Rows are points. The ring and each string are closed loops that go straight from each point to the next, and from the last back to the first. Before rounding, they use only three directions, however many columns there are. Count how often each string passes through the ring. Passing back the other way cancels.

Ring (8 x 3)
[[  7  -1 -48]
 [ 20 -12   6]
 [  5  -6  49]
 [-19   7  63]
 [-39  11  54]
 [-52   4  25]
 [-42  -1 -24]
 [-16   1 -53]]
String (28 x 3)
[[ -2 -15 -65]
 [ -6 -17 -31]
 [-13   4  -5]
 [ -5  25 -49]
 [ -1  17 -76]
 [ -3   2 -95]
 [-13 -24 -69]
 [-19 -18 -29]
 [-18   0  -5]
 [-27  20 -35]
 [-44  14 -46]
 [-65 -19 -31]
 [-51 -24  -1]
 [-41 -17   8]
 [-27   3   4]
 [-40  22  -3]
 [-62  17   2]
 [-75 -11  14]
 [-63 -23  14]
 [-39 -14   7]
 [-25  12  -5]
 [-23  13  -7]
 [-29  -7 -11]
 [-27 -17 -14]
 [-21   1 -19]
 [-16  26 -28]
 [-12  20 -69]
 [ -5   4 -80]]
Times through: 4

Ring (6 x 9)
[[ 45 -62 -11 -24  44 -53   9 -21  21]
 [ 65  -2  48 -41  35  -4   3  -5  24]
 [ 47  50  57 -31   9  36   2   2   0]
 [  5  45   1  -2 -11  31   8  -7 -31]
 [-10   0 -36  13  -4  -7  14 -19 -36]
 [ 14 -66 -42   0  30 -59  15 -28  -5]]
String (14 x 9)
[[ 47 -21  -5 -33  30 -17   3 -12  20]
 [ 74 -45 -16 -59  49 -30  -4 -10  54]
 [ 69 -77 -10 -46  59 -61   3 -18  48]
 [ 36 -85  -3  -9  50 -78  16 -28  10]
 [ 16 -57  -3   6  31 -57  19 -27 -14]
 [ 24 -16  -3 -10  19 -18  10 -16  -7]
 [ 27 -24 -52 -25  19 -17   3 -15  12]
 [ 11 -34 -60  -8  15 -28   8 -21  -5]
 [ 15 -23 -26  -6  16 -23  11 -19 -10]
 [ -1 -36   1  20  17 -44  22 -26 -35]
 [ -1 -79 -38  19  29 -76  22 -34 -23]
 [ 21 -95 -38   0  44 -85  17 -33   3]
 [ 30 -67   6  -4  41 -65  17 -26   0]
 [ 38 -30   5 -20  31 -29   9 -16   8]]
Times through: 1

Ring (9 x 14)
[[-13 -48  44  -1  16   2  25  22  10  30 -44  38  32  18]
 [-14 -55  26 -21  29   3  25  18  20  44 -52  27  48  29]
 [-13 -48 -11 -29  25   3   6   0  13  40 -28  -1  38  23]
 [-17 -40 -27 -19  17   2   1 -11   7  28 -10 -15  26   9]
 [-24 -30 -34   6   4  -2   0 -21  -1   8  11 -25   8 -14]
 [-19 -11 -39  28 -21  -2 -20 -29 -24 -17  45 -30 -29 -35]
 [ -4   0 -39  23 -35   2 -45 -27 -43 -23  62 -26 -51 -31]
 [  3  -4 -24  15 -33   4 -46 -17 -43 -16  51 -12 -48 -20]
 [ -3 -26  18   9 -10   4 -10   6 -18   6   1  20 -10   1]]
String (27 x 14)
[[-27 -67  81   7  36  -1  67  39  36  43 -87  62  68  25]
 [-17 -73  68 -25  46   3  56  41  39  62 -95  58  79  47]
 [ -3 -51   9 -39  26   6   4  14  11  48 -41  18  40  38]
 [ -5 -35 -12 -20   8   5 -12  -2  -5  25  -7  -1  12  15]
 [-13 -37  -3  -8   9   2   2  -1   1  22 -12   3  17   7]
 [-23 -54  17  -9  28   0  32  10  23  37 -46  16  48  17]
 [-18 -60  10 -32  38   2  28  12  28  52 -55  14  60  33]
 [ -7 -56  -6 -51  35   6   5   8  19  56 -44   7  52  43]
 [ -1 -50 -10 -51  28   7  -6   7  10  51 -34   5  40  42]
 [ -6 -40  -4 -22  13   5  -5   2   1  30 -17   5  21  19]
 [-15 -37   5  -1   8   1   7   2   1  19 -14   8  17   5]
 [-23 -58  53   1  28   0  47  26  25  37 -63  42  53  20]
 [-22 -64  81   7  31   0  60  40  29  40 -81  64  59  25]
 [ -9 -47  65   6  12   3  28  32   7  27 -49  55  28  19]
 [  7 -22   2  -8 -12   7 -30   3 -26  10  12  12 -17   9]
 [  2 -19 -16  -5 -14   6 -32  -8 -26   5  22  -4 -20   0]
 [  8  -9 -21   0 -26   7 -47 -11 -39  -5  41  -7 -39  -7]
 [ -6 -22 -12   5 -10   3 -19  -9 -19   3  17  -4 -13  -7]
 [ -9 -20  -6  16 -14   2 -14  -8 -20  -3  19  -1 -17 -14]
 [ -4  -5 -12  30 -33   2 -33 -15 -39 -21  46  -6 -46 -28]
 [ 19  18 -46  17 -58   8 -85 -29 -72 -35  93 -25 -89 -30]
 [ 14   5 -37   6 -41   7 -68 -21 -56 -19  68 -19 -64 -17]
 [  4 -13 -25  -3 -19   6 -41 -13 -32   0  34 -11 -30  -5]
 [ -8 -25 -10   2  -6   3 -14  -7 -15   8  10  -2  -6  -3]
 [-17 -34  22  18   0   0  13   6  -3   8 -12  19   8  -6]
 [-18 -41  38  18   7   0  26  14   4  15 -29  31  19   0]
 [-17 -41  26   9   9   0  20  10   5  18 -26  22  21   4]]
Times through: 4
String (24 x 14)
[[-10 -26 -54 -20   3   3 -27 -24 -10  16  21 -34   1   0]
 [-14 -32 -13  -1   4   1  -3  -8  -4  14   0  -5   8  -1]
 [-26 -50  -6 -11  27  -1  24  -2  21  33 -32  -1  44  10]
 [ -8 -53 -23 -53  35   6  -1   0  18  54 -35  -6  49  39]
 [ -4 -56  -3 -54  36   7   4  11  18  58 -47  10  52  47]
 [-22 -69  51 -20  43   1  52  30  37  55 -81  43  73  37]
 [-17 -44  21   0  14   1  20  10   9  25 -30  20  28   9]
 [ -5 -33   0 -11   3   4  -9   2  -8  20  -6   7   7  11]
 [ -5 -42  35  -8  10   5   9  20   1  28 -33  34  21  21]
 [-20 -56  85  19  20   0  55  38  20  29 -69  66  45  16]
 [-18 -47  55  15  12   0  35  23  10  22 -44  43  29   8]
 [ -7 -28  -7  -4  -2   3 -12  -4 -12  13   4   1   0   3]
 [ -2 -36  15 -12   4   5  -6  10  -7  24 -16  20  10  17]
 [-22 -70  91   1  37   1  67  46  36  48 -94  72  70  33]
 [-24 -61  56   0  31   0  51  28  29  40 -69  45  58  22]
 [-20 -45  19   2  16   0  23   8  11  25 -31  17  30   8]
 [-13 -36  -2  -5   8   2   2  -1   0  20 -11   3  16   6]
 [-25 -49  13  -1  22  -1  29   5  18  29 -36  12  40   8]
 [-16 -48 -33 -37  29   3   2  -9  16  42 -22 -17  42  23]
 [-10 -33 -58 -34  13   4 -24 -23  -2  28  10 -35  14  11]
 [ -9 -26 -34 -11   0   3 -20 -16 -11  13  15 -19  -1   0]
 [-23 -34 -16   7   6  -1   7 -12   2  12  -1 -10  13  -9]
 [-32 -36 -25  12  11  -4  16 -18   9  11  -2 -20  20 -16]
 [-25 -31 -50  -3   8  -2  -4 -27   2  13  13 -36  13 -12]]
Times through: 0

Ring (10 x 14)
[[ -2  -9   1   1  11  -8  25  21  21   3  22  -6  -1 -21]
 [-11  -9 -11  23   9  -4  41  12   6   5  -2  -6  -5 -10]
 [-14 -10 -19  29  12  -2  50   1  -4   3 -19   7  -6  -1]
 [-12 -11 -21  25  15  -3  51  -6  -7   1 -26  20  -5   3]
 [ -8 -10 -18   7  23  -8  36 -15  -3  -5 -24  36   1   3]
 [ -6  -8 -12  -8  26 -13  14 -16   6  -9 -15  37   5  -2]
 [ -4  -6  -3 -23  27 -18 -12 -11  19 -12   3  29  10 -11]
 [ -1  -5   4 -31  25 -19 -20   0  29 -10  21  19  11 -20]
 [  3  -6   8 -27  20 -17  -8  14  33  -5  33   8   8 -26]
 [  3  -8   7 -17  16 -13   7  20  30  -1  33   1   4 -27]]
String (27 x 14)
[[-13  -2   0 -11  18 -18 -26   1  26  -7  15  -6   7 -17]
 [ -8  -6  -4  -4  18 -13   5   2  17  -4   7   7   3 -13]
 [ 21 -14  12 -30  19 -10  37  29  31   0  43  25   4 -31]
 [ 29 -17  20 -35  15  -8  48  46  39   5  64  17   2 -42]
 [ -8  -4   4  -3  11 -13  -2  20  28   1  28 -20   2 -25]
 [-20  -2  -5   8  13 -14 -12   4  18  -2   6 -19   2 -13]
 [ -7  -8  -5   4  14  -9  21  11  15   0   9   0   0 -15]
 [ -1 -11  -5   8  12  -5  44  17  12   4  11   6  -3 -16]
 [-15  -5  -9  11  14 -10  11   3  11  -1  -2  -5   0  -9]
 [-29  -1 -15  28   9 -10  -1  -2   6   0 -12 -24  -2  -4]
 [-24  -7 -20  41   7  -3  39   3  -4   5 -20 -15  -8  -1]
 [ -9 -15 -22  40   9   4  83   7 -12   8 -24  13 -11   2]
 [-24  -6 -22  34  12  -5  29  -8  -5   1 -27  -3  -5   3]
 [-23  -4 -16  18  15 -11   5  -9   4  -3 -17  -3   0  -2]
 [ -6 -11 -15  11  18  -6  45  -3   0  -1 -14  25  -2  -3]
 [  8 -20 -21  13  22   2  95  -6 -13   1 -28  62  -5   5]
 [  3 -17 -19   7  23  -3  71 -10  -8  -2 -25  56  -2   4]
 [ -1 -12 -12  -1  22  -8  40  -6   4  -4 -11  37   1  -4]
 [-23  -2 -14   8  19 -15 -14 -15   8  -8 -16   2   4  -2]
 [-20  -3 -16  -2  26 -17 -15 -27   6 -12 -24  23   7   3]
 [  7 -12  -8 -29  34 -15  19 -20   9 -14 -10  67  10  -3]
 [  8 -11  -3 -30  30 -15  16 -10  16 -11   3  53   9 -10]
 [ -3  -8  -5 -10  21 -13  12  -1  15  -6   4  21   4 -11]
 [  2 -10  -2 -16  22 -12  17   2  17  -5   9  27   5 -14]
 [ 13 -10   7 -40  28 -17   4   4  29  -9  26  39  10 -22]
 [ 24 -11  18 -61  31 -20  -4  13  42 -11  48  45  14 -33]
 [ -5  -1  10 -35  23 -23 -43   4  38 -11  33   1  12 -26]]
Times through: 1
String (23 x 14)
[[-20   1  -6 -12  23 -21 -41 -16  20 -12  -2   3  10  -9]
 [  4  -5   9 -47  30 -23 -33  -2  36 -14  28  28  15 -23]
 [ 18 -12  10 -39  25 -14  18  14  31  -6  35  37   8 -26]
 [  6 -10   2 -19  20 -12  18  11  23  -4  21  21   5 -20]
 [ 26 -14  18 -44  21 -13  24  32  40  -2  56  26   7 -38]
 [  2  -5  12 -27  17 -17 -14  21  38  -3  43  -6   7 -31]
 [-16   0   1  -7  16 -18 -29   5  27  -5  17 -17   6 -19]
 [  7  -7  14 -31  18 -17  -6  23  38  -3  45   2   7 -33]
 [ 22 -12  17 -44  22 -15  16  27  39  -3  52  26   8 -36]
 [  8  -6  14 -43  24 -21 -22  13  40  -9  43  13  12 -31]
 [ 15  -9  13 -50  28 -20 -10   8  37 -11  38  34  13 -28]
 [  6 -10   0 -21  24 -13  18   3  19  -6  13  33   6 -16]
 [-23   0  -9   0  20 -18 -29 -13  15  -9  -7  -3   6  -6]
 [-15  -3 -12  -9  26 -17 -16 -23  10 -13 -16  26   8  -1]
 [ 10 -17 -16 -14  31  -8  56 -19  -3  -9 -23  76   4   3]
 [  9 -18 -20  -2  28  -3  75 -16 -10  -5 -29  74   0   6]
 [  4 -16 -17   3  23  -4  64  -8  -4  -3 -20  52  -1   1]
 [-11  -7 -11   5  19 -10  16  -5   8  -4  -8  14   2  -5]
 [-27  -2 -18  17  18 -13  -7 -18   2  -7 -25   1   2   3]
 [-23  -2 -13   9  17 -14 -10 -11   9  -6 -12  -2   3  -4]
 [-17  -4 -10   5  18 -13  -2  -7  11  -5  -7   4   3  -6]
 [-18  -3 -14  -1  24 -16 -11 -22   7 -11 -20  21   6   1]
 [-14  -3  -9 -15  27 -19 -24 -22  14 -14 -10  25  10  -4]]
Times through: 2
